Each row is a point. Any point is a mix of the corners, with weights that add up to 1. It lies inside the corners' shape when no weight is negative. Is each point inside? If not, which corners have a negative weight?

Corners:
(1): [-0.30 -0.23]
(2): [0.61 0.16]
(3): [-0.05  0.10]
Points:
[-0.09 -0.13] => inside
[-0.48 -0.18] => outside (2)
[-0.45 -0.18] => outside (2)
[0.51 0.27] => outside (1)
[0.43 0.21] => outside (1)

Corners:
(1): [-0.40  0.21 -0.53  0.13 -0.21 -0.02  0.18  0.13 -0.13]
(2): [-0.47  0.43  0.60 -0.10  0.15 -0.13 -0.05 -0.06  0.37]
(3): [ 0.06 -0.03 -0.02  0.19 -0.32 -0.24 -0.36 -0.07 -0.16]
(4): [ 0.06 -0.31 -0.13  0.03 -0.05 -0.82 -0.23  0.41 -0.08]
(5): [ 0.34 -0.45  0.18  0.05  0.36  0.34 -0.54 -0.17  0.43]
(6): [-0.19  0.24  0.18  0.43 -0.04  0.30 -0.06  0.39 -0.10]
(7): [ 0.67 -0.06 -0.40 -0.40 -0.15 -0.38 -0.34  0.10  0.46]
(8): [ 0.56  0.14 -0.31 -0.85 -0.04  0.25  0.22 -0.42 -0.12]
(9): [ 0.04  0.75 -0.48  0.60  0.42 -0.56  0.12  0.17  0.30]
(10): [ 0.36 -0.09  0.19  0.43  0.21  0.63  0.40 -0.31  0.67]
Points:
[-0.25  0.70  0.04  0.40  0.14  0.84  0.68 -0.40  0.18] => outside (4, 5, 7)
[ 0.28  0.32 -0.12 -0.10 -0.03 -0.49 -0.02  0.13  0.29] => outside (1, 5)
[ 0.06  0.22 -0.28  0.00  0.04 -0.48 -0.14  0.16  0.02] => outside (10)
[ 0.18  0.12 -0.10  0.24  0.20 -0.02 -0.06 -0.03  0.32] => inside
[ 0.06 -0.10 -0.04  0.12  0.02 -0.22 -0.14  0.19  0.07] => inside
[-0.06  0.08 -0.14  0.09 -0.02 -0.29 -0.05  0.14  0.07] => inside
[ 0.52  0.16 -0.19 -0.39  0.18  0.16 -0.12 -0.49  0.73] => outside (4, 6)

Corners:
(1): [ 0.05 -0.25 -0.58 -0.03  0.39  0.12 -0.53  0.09 -0.26  0.08  0.42 -0.06
 -0.21 -0.58  0.28 -0.34 -0.23 -0.82]
(2): [-0.13 -0.14  0.35  0.56  0.25 -0.58  0.34 -0.16 -0.56  0.45 -0.03 -0.34
 -0.22  0.09  0.45  0.31 -0.13 -0.54]
(3): [-0.33 -0.08  0.33 -0.34  0.04 -0.59  0.26  0.38 -0.04 -0.18 -0.03 -0.08
  0.02  0.15 -0.17  0.33 -0.02 -0.39]
(4): [-0.28 -0.22 -0.28  0.18 -0.30  0.33  0.07  0.84  0.26 -0.10 -0.05 -0.28
 -0.23  0.23  0.12  0.30  0.14 -0.01]
(5): [-0.26 -0.26  0.39  0.20  0.20 -0.01 -0.57 -0.20  0.06  0.15  0.01  0.17
 -0.10  0.16  0.49  0.31 -0.34  0.19]
(6): [-0.09 -0.51  0.47  0.27  0.14  0.19 -0.36 -0.18  0.28 -0.06  0.98 -0.34
 -0.30 -0.07  0.57  0.15 -0.11 -0.38]
(7): [-0.27  0.05  0.52  0.51 -0.22  0.21  0.14  0.20 -0.26 -0.19  0.33 -0.17
  0.17 -0.09  0.38  0.37  0.07 -0.23]
(8): [-0.17  0.04  0.14  0.27  0.12  0.17  0.15 -0.31  0.26  0.13  0.15 -0.17
  0.26  0.09  0.47 -0.43  0.17  0.07]
(9): [ 0.52 -0.14 -0.42 -0.22 -0.39  0.17  0.10  0.50  0.29  0.21 -0.03 -0.12
  0.61  0.13 -0.05  0.08 -0.02  0.13]
(10): [ 0.74 -0.10  0.33  0.18  0.46  0.34  0.28  0.07  0.19 -0.23  0.65  0.66
 -0.19  0.23 -0.04  0.32  0.13 -0.77]
(11): [-0.29 -0.09 -0.06 -1.96  0.36  0.30  0.12  0.14 -0.52 -0.21  0.61  0.08
 -0.20  0.29  0.43  0.16 -0.76 -0.18]
(12): [-0.16 -0.05  0.37  0.45 -0.22 -0.01 -0.01  0.40 -0.81  0.07  0.23 -0.19
 -0.26  0.00 -0.08 -1.05 -0.67  0.10]
(13): [-0.11 -0.30  0.48  0.00  0.65 -0.09  0.17 -0.01  0.19  0.59  0.28  0.51
 -0.19 -0.52  0.27  0.24 -0.24 -0.13]
(14): [ 0.13 -0.20  0.08  0.43  0.11 -0.30  0.19  0.08  0.33 -0.22 -0.14  0.16
 -0.25 -0.39  0.21  0.36 -0.41  0.02]
(15): [ 0.47 -0.11  0.49  0.47  0.71  0.22 -0.07 -0.05  0.12 -0.11  0.07 -0.13
 -0.06 -0.01 -0.11  0.32 -0.27  0.19]
(16): [ 0.68 -0.05 -0.19 -0.24  0.13 -0.10  0.02 -0.02 -0.54 -0.18  0.04  0.08
 -0.34 -0.13 -0.01  0.31  0.19  0.19]
(17): [ 0.09 -0.05  0.15 -0.02 -0.29  0.07  0.12 -0.35 -0.15  0.33 -0.21 -0.16
 -0.04 -0.14 -0.12 -0.03 -0.21 -0.04]
(18): [-0.09 -0.12 -1.25  0.20 -0.42  0.11 -0.16  0.20  0.10 -0.08  0.40 -0.19
  0.05 -0.05 -0.17  0.38  0.04  0.09]
(19): [-0.29 -0.77  0.08  0.38 -0.20 -0.15  0.22 -0.15 -0.21 -0.17 -0.17 -0.23
  0.16  0.04  0.19  0.30  0.09  0.09]
Points:
[ 0.02 -0.34  0.48  0.21  0.17  0.06  0.05 -0.11 -0.14  0.05  0.15 -0.09
 -0.09 -0.03  0.34  0.03 -0.17 -0.12] => outside (3, 18)
[-0.05 -0.20 -0.07 -0.17  0.13  0.09 -0.06  0.10 -0.11 -0.01  0.36 -0.05
 -0.13 -0.07  0.20  0.08 -0.23 -0.21] => inside
[ 0.04 -0.26 -0.22  0.67 -0.19 -0.05 -0.10  0.14  0.18 -0.29  0.21 -0.28
  0.03 -0.03  0.32  0.36  0.28 -0.28] => outside (11, 12, 13, 15, 17)
[ 0.39 -0.34 -0.59 -0.28  0.06  0.89 -0.34  0.44  0.18 -0.35  1.13  0.08
  0.16  0.05  0.05 -0.06  0.21 -0.23] => outside (2, 3, 5, 14, 17)
[ 0.54 -0.49  0.53  0.96  0.39 -0.22 -0.27  0.17 -0.19  0.37  0.00 -0.06
 -0.46 -0.21 -0.21 -0.13 -0.23 -0.38] => outside (7, 8, 11, 14, 18)
[ 0.03 -0.21 -0.02  0.21  0.05  0.12 -0.04 -0.08  0.34 -0.19  0.18 -0.23
  0.07  0.07  0.29  0.45 -0.01 -0.22] => outside (12, 13, 16)
[ 0.56 -0.20  0.05 -0.02 -0.18  0.17  0.01  0.47 -0.68 -0.30 -0.28 -0.17
 -0.15  0.23 -0.05  0.14 -0.34  0.00] => outside (3, 6, 8, 13, 18)

Corners:
(1): [-0.01  0.06 -0.09 -0.19  0.79 -0.02  0.79  0.37 -0.78  0.12  0.28 -0.04
  0.58  0.97 -0.26 -0.31  0.32 -0.30 -0.14 -0.99]
(2): [-0.06  0.58  0.38 -0.43 -0.14  0.40 -0.89 -0.45 -0.09 -0.58 -0.11 -0.25
 -0.50 -0.94  0.33 -0.11 -0.42 -0.12  0.00  0.51]
(3): [-0.07 -0.14  0.41 -0.49  0.66  0.14  0.27  0.04 -0.09  0.25  1.00  0.39
  0.14  0.11  1.55 -0.28 -0.22  0.22  0.85  0.03]
(4): [-0.12 -0.27 -0.20 -0.13  0.58 -0.01 -0.71 -0.09 -0.40  0.28 -0.53  0.16
 -0.34  0.39 -0.34  0.29  0.02  0.37 -0.41 -0.61]
(5): [-0.24  0.20 -0.05  0.19 -0.46  0.27 -0.27  0.10 -0.16 -0.10  0.02 -0.41
 -0.69  0.14 -0.56  0.02 -0.03 -0.06  0.11  0.36]
(6): [-0.23  0.17 -0.20  0.56 -0.23  0.54  0.08 -0.35 -0.09  0.31 -0.07 -0.28
  0.30 -0.29 -0.11  0.46  0.26 -0.38  0.29  0.62]
(7): [ 0.38  0.42  0.16  0.31 -0.12 -0.31 -0.13  0.49  0.78  0.87  0.54 -0.52
  0.02 -0.29 -0.14  0.48 -0.04 -0.46  0.84 -0.06]
(8): [-0.29  0.04  0.44 -0.12  0.16  0.29  0.36 -0.41 -0.33 -0.15  0.92 -0.10
 -0.05  0.03  0.48  0.22  0.42  0.27 -0.10 -0.34]
(9): [-0.02  0.08 -0.57 -0.20 -0.53 -0.03  0.24 -0.01 -0.89  0.22  0.32 -0.05
 -0.32 -0.17 -0.30  0.29  0.09  0.24 -0.04 -0.25]
(10): [-0.29  0.11  0.00  0.23  0.11  0.42  0.35 -0.12  0.28  0.11  0.47  0.09
 -0.47  0.08 -0.21 -0.06  0.27 -0.47  0.14 -0.16]
(11): [ 0.12 -0.49  0.10  0.01  0.23  0.22  0.38  0.15 -0.27  0.09  0.42  0.06
 -0.19  0.39 -0.30 -0.14 -0.34 -0.39  0.04  0.07]
(12): [ 0.59  0.10 -0.04 -0.32 -0.15  0.04 -0.19  0.00  0.35  0.35  0.30 -0.22
  0.07  0.81 -0.24 -0.29  0.11 -0.03 -0.17 -0.56]
(13): [-0.16 -0.30 -0.04  0.29 -0.29  0.61  0.42  0.02  0.21  0.18  0.31 -0.47
 -0.48  0.37  0.28  0.11 -0.09 -0.46 -0.13 -0.21]
(14): [ 0.56  0.21 -0.04 -0.25  0.34  0.45 -0.17  0.67  0.08  0.61  0.24 -0.21
 -0.50 -0.09 -0.12 -0.10 -0.49  0.61  0.45 -0.11]
(15): [-0.10 -0.83  0.08 -0.32  0.71  0.31  0.20  0.60 -0.05 -0.09 -0.12  0.23
  0.11  0.40  0.75 -0.12  0.60  0.29 -0.34 -0.61]
(16): [ 0.42  0.38  0.24 -0.03  0.06  0.29 -0.72  0.57  0.05  0.20  0.33 -0.17
 -0.53 -0.39  0.55  0.10  0.12  0.14 -0.57 -0.05]
(17): [-0.56  0.11 -0.10 -0.54  0.42 -0.16  0.24 -0.17 -0.41  0.32 -0.21  0.47
  0.08  0.68 -0.25  0.05 -0.48 -0.34 -0.71 -0.26]
(18): [ 0.24  0.22 -0.19  0.05  0.54  0.05  0.05  0.06 -0.06 -0.20 -0.16  0.18
  0.07  0.19  0.21  0.58 -0.04 -0.16  0.24 -0.07]
(19): [-0.21 -0.02  0.17  0.57  0.33 -0.37  0.19 -0.32  0.21  0.25 -0.67  0.18
 -0.54  0.08  0.56  0.34 -0.31  0.03  0.10  0.11]
(20): [-0.35  0.05  0.29  0.26 -0.33  0.41 -0.38  0.08 -0.12  0.00 -0.01  0.26
 -0.14  0.02 -0.22  0.17 -0.09 -0.36 -0.33 -0.40]
(21): [-0.57 -0.41 -0.40  0.33  0.01  0.33  0.11  0.15  0.30 -0.08 -0.15  0.06
  0.32  0.56 -0.14 -0.46 -0.16 -0.22 -0.58 -0.66]
Points:
[-0.04  0.06  0.01  0.00  0.13  0.13  0.01  0.05 -0.12  0.10  0.17  0.01
 -0.15  0.13  0.12  0.13  0.06 -0.11 -0.10 -0.20] => outside (14)
[-0.15 -0.20  0.01 -0.22  0.28  0.17  0.09  0.04 -0.19  0.05  0.17  0.06
 -0.32  0.33  0.12 -0.25 -0.10  0.10 -0.29 -0.37] => outside (6, 7, 18, 20)
[ 0.12  0.09  0.07  0.00  0.05  0.18 -0.02  0.14 -0.12  0.19  0.30 -0.13
 -0.26 -0.01  0.06  0.15  0.05 -0.04  0.16 -0.07] => outside (17, 21)
[-0.10  0.06  0.06 -0.07  0.11  0.21 -0.03 -0.04 -0.06  0.06  0.08 -0.04
 -0.19  0.09  0.11  0.04 -0.13 -0.10 -0.09 -0.11] => inside
[-0.11 -0.03  0.14 -0.10  0.35  0.19 -0.08  0.38  0.11  0.17  0.04 -0.02
 -0.32  0.19  0.20 -0.15 -0.14 -0.09 -0.07 -0.39] => outside (6, 8, 9, 11, 12, 18)
[-0.04  0.04  0.04 -0.02  0.15  0.19  0.05  0.03 -0.07  0.10  0.21 -0.01
 -0.09  0.23  0.00  0.03  0.05 -0.13 -0.04 -0.28] => inside
[ 0.04  0.13  0.02  0.05  0.02  0.19 -0.14  0.06 -0.07  0.16  0.06 -0.15
 -0.29  0.00 -0.08  0.19  0.02 -0.10 -0.06 -0.06] => outside (3, 21)
[-0.03 -0.01  0.46 -0.26  0.56  0.12 -0.09  0.17 -0.13  0.13  0.27  0.17
 -0.29  0.07  0.27 -0.10 -0.24 -0.01  0.11 -0.06] => outside (6, 9, 12, 13, 18, 21)
